Each row of a before or after table is a point. One or more steps were done to the points. Then noise was added and the rows were shuffled. The steps act on columns, c1 being the first. Write out the steps. A step turns or swaps two columns, mirrors them in a line or flattens them onto one, adds a multiple of one to another, or multiplies or shifts one. Angles are multiples of 10 degrees, from the lower column toward the higher: turns from -170 to 170, lines from 10 to 170 but not 90. Use the fewest steps. Two steps may share a column if one is a turn and the other turns, adds or multiplies; they go together, in the order done. Otherwise the lowest column goes first.

Before (10 x 3):
0:  5.5  2.4  9.3
1: -5.1  1.2  3.5
2: -5.7  1.3  0.1
3: -3.2  0.5  1.8
4: -5.4 -1.7  2.1
5:  2.1  0.3  2.5
6:  0.7 -0.1  4.5
7: -3.5  0.5  4.3
8: -0.1  4.0  2.8
9:  5.3 -4.7 10.4
After (10 x 3):
0: -5.7 -0.1  0.3
1:  2.3  0.3  2.3
2: -0.3 -0.1  3.1
3: -5.1  0.0  2.2
4: -5.0  0.0  3.3
5:  5.9  0.1  9.1
6:  0.6 -0.2  4.5
7: -3.2 -0.1  1.8
8: -3.2 -0.1  4.2
9:  5.4  0.0 10.4
Steps: multiply c2 by 0

Before (14 x 8):
0: -5.6  3.4 -2.5  0.6 -1.8  2.6  2.1 -3.1
1:  8.2  2.2  1.8  9.2  4.2 -1.1 -2.0  5.7
2:  3.0  2.4 -7.3 -0.7 -1.3  2.4  0.0  0.7
3:  3.0  0.8  4.2  4.8 -3.0 -3.5  0.9  6.3
4:  3.5 -2.0 -4.0  4.0 -8.0  3.0  5.9 -1.4
5:  0.9 -3.6 -6.5  5.5 -1.8 -2.1  3.5 -1.6
6: -4.0 -6.0  6.6  0.7  0.4  0.5  3.2  1.2
7: -1.5 -2.0  0.5  0.8 -0.8  2.8 -3.4 -5.3
8: -1.2 -1.6 -5.4 -0.7 -6.2  4.7  0.1 -0.3
9:  3.4  0.1  4.3  1.7 -3.7 -4.3  1.7  1.6
10: -3.1  2.6  0.7  3.0 -2.6  3.8 -4.0 -1.1
11:  4.0 -0.4  6.4  5.0  1.8  0.4  1.5  6.5
12:  9.6  6.1  3.4  7.4  6.6  0.2  0.2  1.7
13: -4.0 -1.4 -2.7 -4.0 -0.3  4.3 -2.5 -5.5
After:
0:   0.2   2.0  -8.6   9.1   4.5  -7.5  -1.4   1.6
1:   3.7   0.4  -4.2   1.8  -3.7  -5.4   2.0   5.7
2:   3.8   0.1  -3.7   4.5  -3.1  -7.1   0.9   9.4
3:   6.0  -0.3  -5.0   5.1   2.0  -3.1   1.3   4.6
4:  -4.7  -2.3  -2.6   4.1  -8.1   0.0   5.7   6.5
5:  -7.7   2.4  -1.5  -0.6  -1.4   3.0  -0.2   2.3
6:   1.6   5.9 -10.3   7.3   6.4  -4.8   0.2  -4.8
7:  -1.9  -1.3   4.4  -3.6  -0.6   7.0  -2.9  -5.1
8:  -5.0  -1.5   2.1  -0.4  -6.3   4.9   0.1   5.8
9:   7.4  -5.9   2.7   0.7   0.3  -0.2   3.4   0.5
10:  -1.0   3.4   5.9   0.2  -1.8   2.3   2.2  -1.2
11:   1.2   2.2   3.1   3.0  -2.3   1.8  -3.5   1.7
12:   0.3  -2.0   1.1   0.8  -0.8   2.5  -3.6  -4.9
13:  -6.7  -3.9   0.3   5.2  -2.1  -5.9   3.3   0.2
Steps: turn c1 and c3 by -100 degrees; add -0.7 times c4 to c6; add -1 times c5 to c8
